Each point is reached from the start by the listed moves, each made once or not at all, plus a little noise. Say if it took an odd or an even number of moves. Then give how often each move was made.

Moves:
(1): [2.9, 1.0]
(2): [-3.7, 4.3]
Start: [-2.5, 2.2]
Points:
[0.5, 3.3] => odd (1, 0)
[-6.4, 6.7] => odd (0, 1)
[-3.4, 7.9] => even (1, 1)

Moves:
(1): [-5.1, 0.5, -0.4, -0.1, -0.3, -0.2, -0.7]
(2): [3.2, -0.1, 4.1, -1.2, 3.3, 0.9, 2.0]
(3): [-2.8, 3.9, -4.3, 0.6, -0.6, -0.2, -1.9]
(4): [-0.7, -0.6, 1.5, -2.7, 0.6, 0.5, -0.6]
(5): [-2.3, -2.2, 2.5, -0.8, 5.3, 0.0, -0.8]
(6): [-2.3, -1.4, 2.8, 0.8, -1.8, -5.4, -8.5]
Start: [-2.9, 0.7, 1.6, 0.0, 1.0, -1.5, -2.4]
Points:
[-11.5, 4.4, -1.7, -2.3, 0.9, -1.5, -5.8] => odd (1, 0, 1, 1, 0, 0)
[-10.2, 0.0, 4.3, 0.9, -1.0, -7.2, -11.7] => even (1, 0, 0, 0, 0, 1)
[-7.8, -1.0, 9.5, -3.3, 2.9, -5.7, -10.3] => even (1, 1, 0, 1, 0, 1)
[-11.9, 1.6, 6.3, -0.5, 6.8, -6.6, -12.4] => odd (1, 1, 1, 0, 1, 1)
[-2.7, 0.8, 1.6, 0.0, 0.9, -1.6, -2.4] => even (0, 0, 0, 0, 0, 0)
[-7.7, 5.3, 1.0, -0.7, 3.3, -1.3, -3.3] => odd (1, 1, 1, 0, 0, 0)

Moves:
(1): [-5.4, -0.7, -1.3, -2.3, -0.5, 1.2, -2.9, 2.4, -0.8, -2.8, 0.9, -1.0, 1.4, -0.9]
(2): [2.2, -2.8, 2.0, 8.7, 3.0, 0.1, 1.7, -5.7, -0.9, 11.8, -2.5, 0.3, 1.4, 1.1]
(3): [1.8, 7.6, -3.0, 1.9, 1.5, 0.7, -2.3, 5.1, 1.0, 0.8, -3.6, -0.6, -2.0, 1.7]
(4): [-4.6, 4.6, -0.4, -2.7, -5.4, -0.7, 2.3, 1.4, -1.1, -5.9, 1.5, 0.1, -0.5, 1.1]
(5): [-7.0, 4.6, -0.7, -0.4, 2.9, 3.2, -1.9, -2.6, -2.9, -7.3, 6.4, 2.8, 2.6, -0.5]
(6): [-4.6, 0.4, -1.4, -0.4, 1.5, 0.4, -1.2, -0.3, 0.3, -1.0, 2.3, -0.3, -0.2, -2.5]
(7): [-4.2, -1.7, 0.4, -0.3, -1.0, 5.0, -2.5, 1.3, 3.0, -0.7, 3.5, -1.9, 4.3, -2.9]
(8): [0.6, -0.8, -0.2, 1.5, 1.5, 2.9, 2.7, -0.6, 4.0, -0.3, 0.3, 5.3, -2.5, 2.9]
(9): [0.8, -1.2, 3.7, 1.7, -4.0, 0.4, -0.9, -2.8, -0.4, 1.1, -1.4, 0.6, -1.3, 1.0]
(10): [3.5, -1.6, 1.9, -0.7, -2.2, -3.5, 1.5, 2.6, 4.1, 0.5, -0.2, 0.9, -2.0, 3.3]
(11): [0.2, -0.9, 1.4, 9.5, -5.8, 4.3, -3.5, 0.0, 7.9, 0.7, -2.6, 0.8, 5.7, -2.7]
Start: [2.8, -0.2, -2.2, 0.3, 4.0, -0.6, -1.9, -2.0, -0.7, -2.8, -0.2, 3.2, -3.3, 2.5]
Points:
[-3.7, -1.5, 0.9, 15.1, 1.1, 4.6, -6.8, -5.4, 7.0, 0.0, 1.8, 6.9, 6.0, 2.7] => odd (1, 1, 0, 0, 1, 0, 0, 0, 0, 1, 1)
[-8.9, 0.3, 1.1, 9.5, -9.3, 11.8, -4.8, -2.9, 13.0, -8.9, 3.7, 7.7, 2.3, -0.6] => even (0, 0, 0, 1, 0, 1, 1, 1, 1, 0, 1)
[7.3, -3.9, 4.6, 10.8, -8.0, 0.6, -4.7, -2.2, 10.8, -0.6, -4.4, 5.6, -0.9, 4.0] => odd (0, 0, 0, 0, 0, 0, 0, 0, 1, 1, 1)
[-12.4, 10.6, -7.1, 8.4, 3.6, 9.2, -13.9, 2.5, 4.8, -12.7, 3.5, 4.6, 4.3, -2.5] => odd (1, 0, 1, 0, 1, 1, 0, 0, 0, 0, 1)
